Each point is reached from the start by the listed moves, each made 0, 1 or 2 times, or once backwards (-1), plus a little noise. Is the number of moves made odd or even? Then give how often each move was made.

Moves:
(1): [ 1.3 -0.5  0.1 -1.3]
(2): [-0.1  2.4  1.1 -4.3]
Start: [-1.3  1.8 -0.6 -1.4]
Points:
[-1.2  1.8 -0.2 -1.4] -> even (0, 0)
[  1.0   5.2   2.0 -12.7] -> even (2, 2)
[-2.5 -0.1 -1.9  4.1] -> even (-1, -1)

Moves:
(1): [ 0.1  1.2  1.0 -1.1 -1.1  0.1  0.6  2.0 -0.6  0.2 -0.2  0.0]
(2): [-1.1  1.8 -1.4  1.0  0.1 -0.8 -0.8  2.8 -1.2 -2.2  0.6 -2.1]
(3): [-0.5 -0.2 -1.5  1.7  1.2  1.5 -1.0 -1.5  1.1 -2.7 -3.4  1.4]
(4): [-0.3 -0.7  1.0  3.1  0.1  0.1  0.6 -0.3 -0.5 -0.3  0.7  1.6]
(5): [-1.0  0.5 -0.4 -2.1 -0.3  1.1 -3.0 -0.6 -0.5 -1.1 -0.9  1.0]
(6): [-0.1  3.0  1.2  0.3 -1.1 -0.4  0.0  1.0  0.4 -1.5  1.7  0.2]
(7): [-0.2 -0.9 -0.5  0.2  1.1 -0.9  1.6 -0.5 -1.5  0.3  0.1 -0.3]
(8): [-0.9 -0.1  0.8 -1.5  1.5 -0.1  0.7 -0.5  0.6  0.0 -1.4 -3.2]
(9): [ 3.3  0.3  2.9  0.4  2.1  2.2 -0.1  0.9  2.3  1.1  0.0  2.4]
(10): [-0.4 -0.3 -1.9  2.3 -1.6  0.6 -0.3 -0.7 -3.5 -0.9  1.5 -0.6]
(11): [-1.0  4.0 -0.5  1.0 -0.6  1.8 -1.6  0.7  0.6  0.2 -0.6  2.4]
Start: [-0.7 -1.5  0.7 -1.6 -0.5 -1.3  0.5  1.4  2.5 -2.4  0.7 -0.6]
Points:
[ 2.8 10.8 -0.4 11.7 -1.5  2.2 -0.9  9.8 -2.8 -3.6 11.4  4.3] -> even (-1, 2, -1, 0, -1, 1, 1, -1, 2, 2, 2)
[ 8.0 -9.5 10.5  4.1  7.4  4.2  6.2  0.0 11.1  0.0 -7.5  9.4] -> odd (2, -1, 2, 2, -1, -1, 0, 0, 2, -1, -1)
[-2.5  4.1  3.2 -7.5 -0.2  1.4 -4.3 -0.4  5.7 -2.7 -1.9  6.4] -> odd (0, -1, 0, 0, 2, 1, 1, 0, 0, -1, 1)
[ -5.3   9.9  -4.6   6.6  -1.2  -1.7  -0.8   6.3  -4.1 -12.5   3.3  -1.4] -> odd (0, 2, 1, 0, 0, 2, 2, 0, 0, 1, 1)
